Each row is a point. Examples show where two turns around zero, p and q, send a point. Where does a point land after both, in the order given? Backwards means that the second turn is done in reverse. Each puzzle has new turns, and all numbers are rounded.

Turn p:
[26.4  4.6] -> [ 14.8 -22.3]
[-16.9  -7.3] -> [-13.5  12.5]
[-6.5 16.3] -> [12.3 12.5]
[ -3.1 -13.6] -> [-13.7  -2.6]
Turn q:
[-7.8 17.0] -> [-18.1   4.6]
[6.8 5.7] -> [-0.2  8.9]
[-13.3  17.5] -> [-22.0   0.6]
[  6.1 -12.1] -> [13.2 -2.9]
[  8.2 -28.1] -> [ 27.0 -11.3]
Where do these land?
p, then q backwards: [20.5 11.1] -> [  0.4 -23.3]
q, then p backwards: [16.4 -2.7] -> [-5.1 15.8]
q, then p: [-15.4  -6.3] -> [-16.5  -2.0]
q, then p: [-21.5  -2.1] -> [-21.3   3.6]

Turn p:
[ 13.9   4.3  10.3 -18.2] -> [23.7 -3.8 -4.4 -7.4]
[-12.3  14.4   8.0  12.6] -> [-3.5  9.9 20.9  5.9]
[-25.8  -0.6  15.8  16.1] -> [-17.3  14.4  23.7 -10.3]
[ 10.1  -3.5 -16.0 -18.3] -> [  9.0  -1.6 -24.5   4.5]
[ 14.2 -14.5 -18.0   7.8] -> [-11.8 -19.0 -15.6   7.3]
Turn q:
[-20.4   4.0 -15.5  19.8] -> [  0.8 -31.3  -3.5   8.4]
[-2.1  5.5 -0.6 19.7] -> [  0.8 -10.9   5.0  16.7]
[ 17.0 -17.5  -3.3  -4.0] -> [ 12.6   9.8  15.4 -11.4]
[ 14.5  10.5  10.6 -34.6] -> [ -1.7  34.0 -18.2 -12.0]
[-9.0 -2.5  8.8 -0.9] -> [-12.6  -1.5   1.2  -1.8]
Where do these land?
q, then p: [-22.6  13.6  10.3  -5.2] -> [-21.3  16.8  -8.4   4.6]
q, then p backwards: [  8.1  18.8  -8.7 -11.2] -> [  1.3   2.7 -12.2 -21.5]
p, then q: [20.6 -8.7 -5.0 15.5] -> [ -3.2 -10.9  20.9 -14.1]
p, then q backwards: [ 20.6   9.9   6.0 -22.0] -> [ 12.8   5.5 -29.1   0.7]
q, then p backwards: [-21.2 -14.1  18.3  15.9] -> [-2.1 -9.6  1.7 33.7]
p, then q backwards: [ -8.8 -19.4  -2.4  -4.8] -> [-11.8  -0.1   4.0 -18.1]
q, then p: [  3.3  -0.2 -18.5  11.8] -> [ -0.5 -20.9  -4.6  -5.7]

Turn p:
[13.8 -7.7 -5.1 27.1 15.0  6.9 -4.7 15.7 -7.6] -> [ 13.2  -1.5   9.7   1.3  19.3 -29.5   6.2   4.3   6.0]
[-17.8   5.7  -4.5  12.3   0.1 -13.0 -12.5   0.7  16.9] -> [  3.9 -17.6 -18.6   2.5  -6.5 -10.4 -10.1 -11.5  -8.4]
[ 8.7 -2.3 19.4 -0.6  3.3  6.6 22.6  5.7  9.3] -> [ -8.3   7.9  16.6  14.1 -10.9  -2.3   7.7  -8.6  16.7]
[-25.0 -16.0  20.4 -25.8   3.6  -3.3   8.6  -6.5   0.1] -> [-10.8  -8.1  -3.8  28.9  -4.9  32.0   0.0   3.0   3.2]
[-13.5   4.2 -20.2 -12.8 -18.9   4.9 -21.9  16.3  -3.3] -> [ -2.8  -2.6 -26.5 -14.4  -2.7  -0.6 -15.3  27.3  -0.8]
[ 12.2  -1.6  -7.0 -10.1  10.3  -8.9  -6.1  11.1  -3.3] -> [-12.2   4.1  -8.8  -4.7  15.2  -4.7  11.4   2.8   1.2]
[  5.9  16.9  -1.5  -7.6  22.7  13.1   1.1  -9.0 -10.0] -> [  3.7  14.1   4.4  -7.6  21.6  11.1  -7.6 -13.6  11.2]
[ -1.3  22.4   8.1  -3.7  -7.2  -7.5   5.4 -24.6 -10.9] -> [  3.2  17.8   5.2  -4.9  -6.4  17.4 -10.0 -16.1 -19.0]
[ 15.7   1.0  -8.4  11.7  21.1  16.6  20.9 -32.5  12.7] -> [ 18.8  -6.6  26.2 -17.0   3.6  10.3  12.0 -30.6  16.0]
[ 10.8  -5.0 -11.0  21.4 -41.2 -19.3   9.3  23.2 -18.9] -> [ 10.2  19.4  -3.7  -2.3 -24.9 -29.2  17.5  29.8 -24.6]
[ -9.3 -17.6   9.7 -12.0  -8.8   4.0 -22.6  -0.2  15.0] -> [-18.9 -27.0  -0.8   3.8  -3.4   6.2 -11.7  13.3  -1.4]
Turn q:
[ 12.3 -19.6  12.4 -17.9  -3.2 -20.5 -18.8 -14.6   6.5] -> [  3.7  -5.7   1.0   1.3 -10.4 -37.1   0.7  -8.5  21.0]
[ -9.4  -9.9  -2.2 -12.2  -0.6  -4.3 -26.3   1.3  -3.7] -> [-16.7   1.4  -2.3 -10.7  -4.4 -16.9   1.9  11.4  15.1]
[-12.0   4.2 -38.3   5.4 -17.0   1.6  22.9   0.3 -15.1] -> [-12.6  36.2 -11.9  12.3  -0.8  24.4  14.1  -5.7 -10.7]
[ 17.4   3.0  -8.7 -21.8  -8.2 -16.4 -30.3   1.5  18.4] -> [ -9.0 -14.0  -9.5  18.0   7.2 -23.8  12.4   6.8  30.8]
[ -7.5 -10.5   4.6  -6.6  -5.1  -6.6 -10.9   7.9  23.4] -> [ -5.9 -19.0   0.2  -4.6 -11.7  -6.6  17.8   0.6  10.7]
[-0.2 11.9  6.6 16.4 29.7 18.1 16.7 -7.3  7.5] -> [  6.9 -12.1  16.5 -11.2  21.1  20.3 -12.9 -14.7 -14.9]
[ -3.3   6.7  20.0  22.4  -6.5   6.0   3.5 -10.7 -11.8] -> [ 10.5   4.2  21.2   2.7 -11.8   7.6 -19.0   7.1 -10.5]
[ 6.3  5.3 14.2 -1.7  9.6 27.8 14.3  1.5  3.1] -> [ 24.8  -5.9   5.4 -15.0  14.8  13.4  -2.3   2.6  -6.0]
[17.2 -4.1  3.9 14.9 14.4 10.1  6.6 10.6 -0.3] -> [ 10.8 -12.0  -9.8  -4.8   4.1  14.9 -18.4  -7.7  -0.5]
[-20.8  12.9 -12.5   1.2 -12.9 -15.8  22.3   9.5 -28.0] -> [-12.7  26.9 -10.8  11.9  -8.0   4.0   5.6   8.0 -35.0]
Where do these land?
q, then p: [ -0.7 -12.5  18.9  -2.9  -1.5  22.8 -60.0 -16.0  37.5] -> [-49.4 -39.8  -0.3  29.3 -28.5  -4.2  11.0  -6.5  20.7]
q, then p: [  5.4   6.5  -8.5   6.4   8.2 -14.6  15.4  11.5   6.1] -> [24.9 -5.3  6.5 -3.7  8.2  5.4  3.8  5.4 -5.1]
p, then q: [ -0.7  11.8   0.8   1.2  10.1   0.6 -14.8  -2.3 -10.7] -> [-11.4  -1.5   1.2  -4.9  14.6  -7.6 -12.1   0.9   3.0]
q, then p: [-12.9 -11.7 -49.6  -4.6   5.6  -9.9 -20.4   1.8  -0.7] -> [ 23.6 -13.5 -32.2   3.1 -18.2  17.9 -16.4 -20.3  14.5]
q, then p: [ -2.5   6.1  12.2 -13.2   3.7  -3.4  19.1  13.2  -5.9] -> [ 5.5 17.4 -0.5 -3.3 14.0  1.8 16.9 10.1 -5.8]
q, then p: [  4.5  10.4  -6.7 -10.0 -38.6  -1.4   4.3  -1.7  -6.7] -> [ 10.0  21.0   0.6  -4.6 -15.7 -30.1   1.6  -8.9   6.1]
p, then q: [-11.4   2.8  14.6   4.3   9.1  -5.4  22.2 -16.0  -1.1] -> [ 16.6   6.8  21.1   7.4  -1.2  12.4 -14.2  -3.3   6.5]
p, then q backwards: [-10.0   0.6  14.0  31.2   8.1  -3.9  12.1   5.5   4.4] -> [ 19.8   1.0  12.7  -2.6  -8.8 -22.0   8.3 -17.9   5.7]
p, then q: [ 14.7   3.3 -21.1  -6.3  -3.2   4.4  11.8  -5.8  -5.7] -> [16.2  0.1 -6.0  2.3 17.9 -3.8 16.0  2.1 -6.7]
p, then q backwards: [ 11.3 -14.8  19.3  -3.0   1.1  -3.6  -7.8  -1.7  -5.7] -> [-13.7  22.0  -1.5   3.9   2.9  -6.9  -5.0  -6.3   5.2]
q, then p: [  2.3  -2.5   6.2  -3.3  -2.6  14.4  18.2  11.6 -11.6] -> [ -3.2  17.1   2.5 -17.4  10.6   0.3   3.7   9.7   6.6]
